Each point is reached from the start by the listed moves, each made once or not at all, plus a little noise. Is the number of moves made odd or even? Then give how often each move was made.

Moves:
(1): [ 0.46 -0.12  0.45]
(2): [0.36 0.73 0.04]
(3): [-0.63  0.26  0.32]
Start: [ 0.33 -0.04  0.20]
Points:
[0.69 0.71 0.20] => odd (0, 1, 0)
[ 0.32 -0.04  0.24] => even (0, 0, 0)
[0.15 0.04 0.99] => even (1, 0, 1)

Moves:
(1): [ 0.55  0.14 -0.02  0.09  0.32  0.14 -0.25  0.34]
(2): [-0.16  0.42  0.42  0.00  0.56  0.40  0.43  0.20]
(3): [-0.14 -0.06  0.53 -0.13 -0.23  0.07 -0.12  0.06]
(4): [-0.11  0.09  0.10  0.76  0.03 -0.29 -0.51  0.15]
(5): [-0.02 -0.34  0.07  0.09  0.34 -0.23 -0.03 -0.17]
(6): [ 0.12 -0.45 -0.38  0.12 -0.33  0.34 -0.07  0.71]
Start: [ 0.03 -0.10  0.16  0.30 -0.16 -0.35  0.28 -0.15]
Points:
[ 0.06 -0.96  0.38  0.42 -0.32 -0.21  0.08  0.49] => odd (0, 0, 1, 0, 1, 1)
[ 0.58 -0.29 -0.13  1.31 -0.19 -0.14 -0.56  1.07] => odd (1, 0, 0, 1, 0, 1)
[-0.16 -0.85  0.50  1.14 -0.35 -0.48 -0.46  0.58] => even (0, 0, 1, 1, 1, 1)
[-0.19 -0.53  0.82  0.37  0.21  0.19  0.51  0.68] => even (0, 1, 1, 0, 1, 1)
[ 0.17  0.13  1.27  1.14  0.93 -0.27 -0.18  0.45] => odd (1, 1, 1, 1, 1, 0)
[-0.01 -0.12  0.14  0.27 -0.13 -0.34  0.23 -0.13] => even (0, 0, 0, 0, 0, 0)

Moves:
(1): [ 0.33  0.07 -0.06 -0.09 -0.11  0.07 -0.26  0.03  0.15  0.02]
(2): [-0.17  0.88 -0.13  0.56  0.14 -0.56 -0.09 -0.36  0.11 -0.12]
(3): [-0.10  0.02  0.25  0.08 -0.08 -0.13  0.07 -0.17  0.29 -0.07]
(4): [ 0.31 -0.22  0.05  0.22  0.09  0.05 -0.16 -0.08 -0.16  0.02]
(5): [ 0.30 -0.05  0.11 -0.36  0.23 -0.33  0.18  0.07 -0.22 -0.22]
(6): [-0.10  0.26  0.26  0.01 -0.04  0.35  0.14 -0.12 -0.02 -0.48]
(7): [ 0.22  0.07 -0.29 -0.16 -0.04  0.22  0.41 -0.11  0.09  0.06]
(8): [ 0.10 -0.01  0.09  0.31 -0.19 -0.47  0.11  0.40 -0.23 -0.33]
(9): [-0.11  0.14  0.27  0.18  0.26  0.00  0.17  0.42  0.31 -0.17]
Start: [-0.21  0.26  0.14  0.36  0.41 -0.19 -0.07  0.13  0.27  0.03]
Points:
[ 0.43  0.34  0.51  0.15  0.55 -0.01  0.58 -0.30  0.24 -0.66] => odd (0, 0, 1, 1, 1, 1, 1, 0, 0)
[ 0.57  0.97  0.46  1.07  0.50 -1.56 -0.23  0.02  0.21 -0.65] => even (1, 1, 1, 1, 1, 0, 0, 1, 0)
[-0.04  1.59  0.16  0.77  0.28 -0.25  0.21 -0.59  0.89 -0.56] => odd (1, 1, 1, 0, 0, 1, 1, 0, 0)
[-0.20  1.26  0.76  1.14  0.76 -1.75  0.38  0.50  0.50 -0.89] => odd (0, 1, 1, 0, 1, 0, 0, 1, 1)

Moves:
(1): [-0.11  0.25 -0.09 -0.17  0.44  0.04  0.38 -0.31  0.15 -0.04  0.37  0.03]
(2): [ 0.11  0.35 -0.11  0.18  0.06 -0.30  0.34  0.04 -0.45  0.06 -0.41  0.23]
(3): [-0.16 -0.45  0.26 -0.49  0.08  0.24  0.22 -0.47 -0.22  0.13 -0.02 -0.14]
(4): [ 0.18  0.22  0.47  0.12  0.08  0.03  0.29  0.16 -0.21  0.45 -0.09 -0.44]
(5): [-0.10  0.07 -0.40  0.10  0.77 -0.01 -0.22  0.50 -0.28 -0.15  0.02  0.06]
(6): [-0.24  0.18  0.14 -0.15 -0.31 -0.03  0.34  0.36  0.09 -0.29  0.07  0.31]
(7): [ 0.09 -0.09 -0.31 -0.21  0.03 -0.02  0.55 -0.04 -0.13  0.24  0.21 -0.10]
(8): [ 0.86  0.03  0.44  0.25  0.41 -0.23 -0.03  0.25  0.39  0.49 -0.02  0.43]
(9): [-0.11 -0.41  0.09  0.30  0.22 -0.55  0.12 -0.08  0.43 -0.30 -0.72 -0.31]
(10): [-0.07  0.02  0.09  0.25  0.10  0.49 -0.02  0.00  0.25  0.42  0.19  0.49]
(11): [-0.54 -0.23  0.26  0.20  0.23 -0.35 -0.06  0.00  0.08  0.12  0.25  0.12]
(12): [ 0.45 -0.32 -0.11  0.27  0.07  0.09  0.18  0.01  0.01 -0.63  0.01  0.15]
Start: [-0.17  0.07  0.16 -0.01  0.11  0.32 -0.18  0.00  0.21 -0.28 -0.14  0.01]
Points:
[-0.52 -0.99 -0.10  0.61  1.62 -0.08  0.95 -0.03 -0.07 -0.38 -0.56  0.49] => even (0, 1, 1, 0, 1, 0, 1, 0, 1, 1, 1, 1)
[ 0.57 -0.36  0.99  0.20  1.86 -0.07  1.06  0.42  0.57 -0.63 -0.54  0.10] => even (1, 0, 1, 1, 1, 1, 0, 1, 1, 0, 0, 1)
[ 1.26 -0.54  0.91 -0.07  0.78  0.44  0.98 -0.12  0.05  0.41 -0.09 -0.07] => odd (0, 0, 1, 1, 0, 0, 1, 1, 0, 0, 0, 1)
[-0.20 -0.17  0.58  0.94  2.28 -0.29  0.03  0.38  1.24  0.28 -0.04  0.84] => even (1, 0, 0, 0, 1, 0, 0, 1, 1, 1, 1, 0)

Moves:
(1): [-0.32 -0.23  0.32 -0.35 -0.01 -0.11  0.59 -0.07  0.10 -0.19 -0.28 -0.15
  0.50 -0.09 -0.74 -0.22 -0.50 -0.02 -0.34  0.02  0.09]
(2): [ 0.00  0.11  0.06  0.31  0.39 -0.26  0.26  0.02  0.14 -0.48 -0.09 -0.27
  0.22  0.09  0.05 -0.21 -0.27 -0.10  0.18 -0.33 -0.02]
(3): [ 0.35  0.11 -0.29  0.40  0.27 -0.03 -0.37 -0.09  0.40 -0.23  0.24  0.02
 -0.42  0.14 -0.06 -0.11  0.19 -0.11  0.03  0.31  0.07]
(4): [ 0.00  0.54  0.43 -0.41  0.05 -0.23 -0.06  0.02 -0.24 -0.01  0.27  0.02
 -0.11 -0.43 -0.19  0.09 -0.12  0.03 -0.03 -0.55  0.02]
(5): [ 0.21  0.15 -0.23  0.54  0.12 -0.05  0.34 -0.14 -0.14  0.02 -0.50 -0.55
 -0.04 -0.90 -0.34 -0.52 -0.46  0.03 -0.25  0.33 -0.02]
(6): [ 0.16  0.06 -0.18 -0.11  0.24 -0.26 -0.07 -0.21  0.06  0.22  0.02 -0.33
  0.09  0.13 -0.06 -0.52 -0.18 -0.09 -0.03  0.21  0.31]
(7): [-0.68 -0.46  0.00  0.07  0.08 -0.14  0.69  0.01  0.05  0.37 -0.45 -0.06
 -0.37  0.28 -0.53 -0.20 -0.21 -0.18 -0.03 -0.25  0.58]
(8): [ 0.07 -0.24 -0.05  0.31 -0.11  0.09  0.00 -0.12  0.35  0.10  0.23  0.21
 -0.17 -0.17  0.16 -0.42 -0.03 -0.20  0.05  0.17 -0.10]
(9): [-0.30  0.49 -0.17 -0.68  0.00  0.05 -0.76 -0.10 -0.03 -0.27  0.16 -0.48
 -0.08 -0.33  0.36  0.17 -0.47 -0.15 -0.45 -0.34 -0.35]
(10): [-0.16  0.37 -0.10 -0.21  0.00 -0.24  0.60 -0.04  0.24 -0.26  0.03 -0.48
  0.72  0.19 -0.64  0.04 -0.55  0.08  0.39  0.62  0.08]
(11): [-0.02 -0.42  0.06  0.16 -0.26 -0.08  0.27 -0.48 -0.06 -0.37 -0.42  0.42
  0.46 -0.33  0.24  0.38 -0.25 -0.12  0.03 -0.44 -0.17]
(12): [-0.09  0.11  0.09  0.36 -0.26  0.35 -0.17 -0.17 -0.24 -0.42  0.02  0.41
  0.12  0.10  0.35  0.05  0.40 -0.39 -0.19 -0.38  0.03]
(13): [-0.05  0.24  0.31  0.17 -0.15 -0.15 -0.44 -0.55  0.06 -0.30 -0.08 -0.32
  0.27 -0.20 -0.03 -0.21  0.21 -0.15  0.03 -0.42 -0.42]
(14): [ 0.01  0.35 -0.17 -0.33 -0.20  0.40 -0.21 -0.09  0.24 -0.52  0.24  0.14
  0.54  0.16  0.21  0.23 -0.02  0.54  0.08 -0.28 -0.05]
(15): [-0.17  0.49  0.13 -0.14  0.10  0.57 -0.45 -0.04  0.16  0.24  0.07  0.05
  0.23 -0.10  0.50  0.59 -0.05 -0.07 -0.17 -0.44 -0.34]
(16): [-0.20 -0.36  0.10  0.44  0.17  0.03  0.21 -0.20 -0.18 -0.04 -0.33  0.64
 -0.11  0.01 -0.09 -0.52  0.23 -0.15  0.24 -0.06  0.24]
(17): [-0.17  0.27 -0.08 -0.41  0.31  0.14  0.02 -0.38 -0.12 -0.22  0.35 -0.23
 -0.33  0.26  0.03  0.33  0.15  0.12 -0.09  0.40 -0.21]
(18): [ 0.01 -0.11 -0.17  0.05 -0.18  0.06 -0.43 -0.03 -0.07 -0.33  0.05 -0.22
  0.28 -0.67  0.31  0.18  0.29 -0.56  0.05 -0.33 -0.21]
Start: [ 0.08  0.05 -0.13 -0.22  0.00  0.21 -0.07  0.67 -0.03  0.50  0.40 -0.48
  0.31  0.33  0.21 -0.07  0.16  0.18 -0.10  0.09 -0.34]
Points:
[ 0.30  0.28  0.09  1.56  0.46  0.00  0.42 -0.37 -0.35 -0.99 -0.42  0.22
  0.43 -0.98  0.17 -0.91 -0.12 -0.61 -0.09 -1.03 -0.18] => odd (0, 1, 1, 1, 1, 0, 0, 0, 0, 0, 1, 1, 0, 0, 0, 1, 0, 0)
[-0.51  0.31 -0.87  1.02  0.97  1.04 -0.01 -0.39  0.83 -0.59  0.22 -0.75
  0.20 -0.57  0.46 -0.72 -0.02 -0.47 -0.03 -0.40 -0.42] => even (0, 1, 1, 0, 1, 0, 1, 1, 0, 0, 0, 0, 0, 1, 1, 1, 1, 1)
[-1.30 -0.20  0.33  0.82  0.27 -0.15  1.57 -0.87  0.24 -0.85 -1.56 -1.41
  2.48 -1.36 -1.06 -0.79 -1.41 -1.05  0.03 -1.21 -0.54] => even (1, 1, 0, 0, 1, 0, 1, 0, 0, 1, 1, 0, 1, 0, 1, 1, 0, 1)
[-0.50  1.02 -0.04  1.59  0.69 -0.03  0.08 -0.88  0.54 -0.61 -0.11 -1.37
  1.02 -1.21 -0.38 -1.83 -0.44 -1.67  0.20 -1.05 -0.16] => odd (0, 1, 1, 1, 1, 1, 1, 1, 0, 1, 0, 1, 1, 0, 1, 1, 0, 1)

Moves:
(1): [ 0.19  0.14  0.23  0.03  0.17  0.37 -0.03 -0.10  0.02 -0.20  0.07  0.06
 -0.42  0.00 -0.36 -0.01  0.02 -0.21 -0.01  0.37  0.29  0.16 -0.03  0.10
 -0.02]
(2): [-0.02 -0.01  0.11  0.08 -0.37 -0.07  0.10  0.14  0.45 -0.65  0.14  0.60
 -0.01  0.09 -0.24 -0.15 -0.22 -0.03 -0.07 -0.02 -0.46 -0.28 -0.01  0.35
 -0.38]
(3): [ 0.22 -0.08  0.09 -0.17  0.01 -0.34  0.09  0.00  0.36 -0.15 -0.15 -0.12
 -0.12  0.21  0.02 -0.18  0.10 -0.12 -0.09 -0.17  0.28 -0.02  0.06 -0.25
  0.04]
(4): [-0.55 -0.33 -0.03 -0.06  0.38  0.11 -0.07  0.11  0.22  0.04  0.16  0.27
  0.07 -0.44  0.12  0.12  0.11 -0.30 -0.04  0.46 -0.05  0.13  0.01 -0.08
 -0.09]
(5): [ 0.06  0.08 -0.29 -0.08  0.29  0.23  0.19 -0.26  0.06 -0.21 -0.06  0.03
  0.08 -0.14  0.09  0.19 -0.07 -0.09 -0.09 -0.04 -0.39 -0.59  0.24  0.60
 -0.05]
(6): [-0.33  0.02 -0.02 -0.03 -0.33  0.12  0.43 -0.28  0.00  0.20 -0.06  0.20
 -0.49 -0.07 -0.05  0.51 -0.47  0.52 -0.23 -0.23  0.05 -0.18 -0.41  0.13
  0.25]
(7): [-0.13 -0.58 -0.27  0.49 -0.04  0.14  0.10 -0.23 -0.10 -0.07 -0.27  0.20
 -0.20  0.24  0.38 -0.09  0.73 -0.55 -0.09 -0.02 -0.03 -0.27 -0.32 -0.07
  0.03]
(8): [ 0.20  0.07  0.11 -0.19  0.22  0.02  0.05  0.31 -0.11 -0.01 -0.07 -0.10
  0.05 -0.03 -0.06 -0.12  0.00  0.16 -0.06 -0.02  0.07  0.12 -0.05  0.04
  0.19]
(9): [ 0.20  0.02 -0.19  0.21 -0.14 -0.03  0.24 -0.08 -0.24  0.34  0.35  0.26
  0.02 -0.56  0.10 -0.38 -0.35 -0.15  0.07 -0.04 -0.06 -0.16 -0.44  0.09
 -0.04]
(10): [ 0.09 -0.17  0.24  0.24  0.00 -0.15  0.15 -0.13 -0.04  0.08  0.17  0.18
 -0.16 -0.13 -0.07  0.16  0.34 -0.04 -0.18 -0.12  0.12 -0.01  0.10  0.11
  0.10]
(11): [-0.14  0.29  0.43 -0.31 -0.13 -0.04 -0.16  0.09 -0.05  0.12  0.77 -0.30
  0.28  0.20  0.49 -0.60  0.08  0.05  0.31 -0.29  0.31  0.12 -0.06 -0.44
  0.44]
(12): [-0.17 -0.53 -0.07  0.06  0.33  0.26 -0.32  0.48 -0.48 -0.27 -0.14  0.44
 -0.13 -0.03 -0.06  0.37 -0.15 -0.29  0.01  0.16  0.24 -0.73 -0.21  0.01
 -0.36]
(13): [-0.06 -0.18 -0.12 -0.04 -0.06  0.23  0.21 -0.21 -0.08 -0.08  0.22 -0.01
  0.23 -0.28 -0.24  0.10  0.27  0.16 -0.31 -0.28 -0.05  0.03 -0.21 -0.02
 -0.11]
(14): [-0.03  0.01 -0.11  0.49  0.15  0.17 -0.18 -0.28  0.18  0.05  0.03  0.30
  0.21  0.23  0.20  0.04 -0.21 -0.32  0.11 -0.48 -0.01  0.00 -0.02 -0.16
  0.24]
(15): [-0.09  0.06  0.09  0.29  0.14  0.09 -0.20 -0.07 -0.10 -0.18 -0.30 -0.06
 -0.05 -0.02  0.21 -0.04  0.24  0.16  0.24 -0.26  0.51 -0.01 -0.27 -0.03
  0.01]
(16): [ 0.28  0.32 -0.10 -0.40 -0.18  0.04 -0.34  0.31 -0.12 -0.29  0.26  0.44
  0.33  0.06  0.36 -0.14 -0.03 -0.43 -0.07  0.23  0.36  0.57  0.59 -0.17
  0.11]
(17): [-0.08 -0.02 -0.13 -0.06  0.02 -0.03 -0.23 -0.01  0.22 -0.03  0.19  0.19
 -0.03  0.06  0.02  0.17  0.00  0.35  0.29  0.09  0.21 -0.02 -0.36 -0.07
  0.20]
(18): [ 0.03 -0.07 -0.03  0.00  0.10 -0.15  0.26 -0.07 -0.14 -0.12  0.09 -0.04
  0.02  0.18 -0.21 -0.07 -0.10 -0.14  0.12  0.01  0.06  0.04  0.18  0.24
 -0.09]
(19): [-0.09  0.09  0.03 -0.10 -0.33 -0.07  0.06  0.07  0.08 -0.33 -0.48 -0.15
  0.15 -0.21 -0.08  0.17 -0.09 -0.30  0.39 -0.49 -0.22 -0.09 -0.16  0.27
  0.11]
(20): [-0.10 -0.26  0.09  0.34 -0.45 -0.38  0.19 -0.08  0.30  0.20  0.08 -0.19
  0.46  0.09  0.28 -0.13  0.20 -0.10 -0.42  0.57 -0.11 -0.27 -0.35 -0.25
  0.30]
(21): [-0.03  0.55 -0.12  0.16  0.15 -0.13  0.44 -0.13 -0.13  0.07 -0.01 -0.05
 -0.02  0.20 -0.29  0.06  0.25 -0.02 -0.02  0.26 -0.24 -0.32  0.18 -0.36
 -0.06]
(22): [-0.06 -0.03  0.13 -0.08  0.03  0.22 -0.08 -0.47 -0.11  0.23 -0.24  0.21
 -0.19 -0.01 -0.18 -0.24  0.00  0.26  0.23  0.19  0.00 -0.14 -0.01 -0.16
  0.21]
(23): [ 0.39 -0.04  0.22 -0.02 -0.07  0.22  0.28  0.01  0.39 -0.38  0.18  0.10
  0.11  0.23  0.22  0.38  0.26  0.43  0.29  0.01  0.18  0.16  0.24 -0.45
 -0.10]
(24): [-0.16  0.04 -0.23  0.12 -0.17  0.62 -0.25  0.28  0.30 -0.30  0.38 -0.08
  0.27 -0.37 -0.05 -0.14  0.14 -0.16  0.02 -0.19  0.30  0.34  0.83 -0.01
  0.36]
Start: [-0.83 -0.22 -0.80 -0.48 -0.21 -0.13 -0.51 -0.02 -0.32 -0.23  0.42 -0.31
 -0.20  0.43 -0.40 -0.36  0.03 -0.25  0.22 -0.21  0.20  0.40  0.00 -0.10
 -0.13]
Points:
[-0.84  0.09 -0.87 -0.66  0.73  1.82 -0.95  0.54  0.30 -2.41  0.98  1.80
 -0.12  0.01 -0.65  0.08  0.56 -0.44  0.93  1.01  1.20 -0.17  1.15 -0.33
 -0.13] => odd (1, 1, 0, 1, 1, 0, 0, 1, 0, 0, 0, 1, 0, 0, 1, 1, 1, 0, 0, 0, 1, 1, 1, 1)
[-0.80 -1.38 -0.70 -0.29 -0.47  0.68 -0.54  0.45  0.74 -1.59  2.16  1.84
  0.65 -0.07  1.05 -1.13  1.18 -1.31  0.34  0.59  1.15 -0.59  0.29 -0.83
  0.82] => even (0, 1, 1, 1, 1, 0, 1, 1, 1, 1, 1, 1, 0, 0, 0, 1, 1, 0, 0, 1, 0, 1, 1, 1)
[-0.32  0.26 -0.95  0.51  0.82  1.37  0.18 -0.66  0.26 -1.56  1.33  0.19
  0.11  0.29 -0.93  0.32  1.21  0.05  0.65 -0.89  1.26  0.31  0.82 -0.07
  0.52] => even (1, 0, 0, 0, 1, 0, 0, 1, 0, 1, 0, 0, 1, 1, 1, 0, 1, 1, 0, 0, 1, 0, 1, 1)
[-1.82 -1.55 -0.60  0.11 -1.16 -0.04 -0.05 -0.29 -0.47 -0.41  0.87  0.26
 -0.07  0.29  0.26  0.32  0.92 -0.47 -0.04 -0.79  0.68 -1.03 -2.02 -0.45
  0.82] => odd (0, 0, 0, 0, 0, 1, 1, 0, 0, 1, 1, 1, 1, 0, 0, 0, 1, 0, 1, 1, 0, 0, 0, 0)
[-1.30 -0.58 -1.30  0.53 -0.64  1.32  0.45 -1.05  0.29 -2.02  1.04  1.41
 -0.08  0.38 -0.05 -0.28  0.45 -0.52  1.43 -2.01  0.90 -1.69 -0.72 -0.46
  0.56] => even (0, 1, 1, 0, 1, 1, 1, 0, 1, 0, 1, 1, 1, 1, 1, 0, 1, 1, 1, 0, 1, 1, 1, 1)
